Rows are points. Before rounding, the points of a table are all equally far from one centre. They may lie mostly on one side of it. Write the centre, to within rounding.
In the rows, 128 means zero.

Points:
array([[155, 159],
       [145, 174],
       [102, 172],
       [102, 171],
       [ 99, 167],
       [115, 122],
       [148, 171],
       [153, 163],
       [153, 163]])
Centre: [125, 151]

Points:
array([[141, 132, 171,  73, 143,  98, 144,  80, 112],
       [137, 139, 172, 111, 194, 119,  90,  98, 100],
       [154, 126, 123,  76, 160, 136,  72, 154,  81],
       [182, 134, 111,  88, 152, 110, 125, 128,  61],
       [162, 168, 189,  65, 146, 103, 106, 114, 102],
       [121, 126, 157,  98, 142, 103, 153, 115,  70],
       [132, 159, 168,  94, 184, 157, 112, 114, 110],
       [ 97, 147, 155,  79, 171, 128, 118, 139, 129],
       [147, 133, 165,  92, 182, 110, 158,  93, 111],
       [170, 102, 131,  96, 150, 156, 131, 144,  75],
       [147, 145, 137,  85, 154, 126, 173, 112,  90],
       [155, 113, 184, 139, 150, 127, 130,  92, 112]])
Centre: [153, 131, 145,  99, 147, 116, 113, 127, 113]
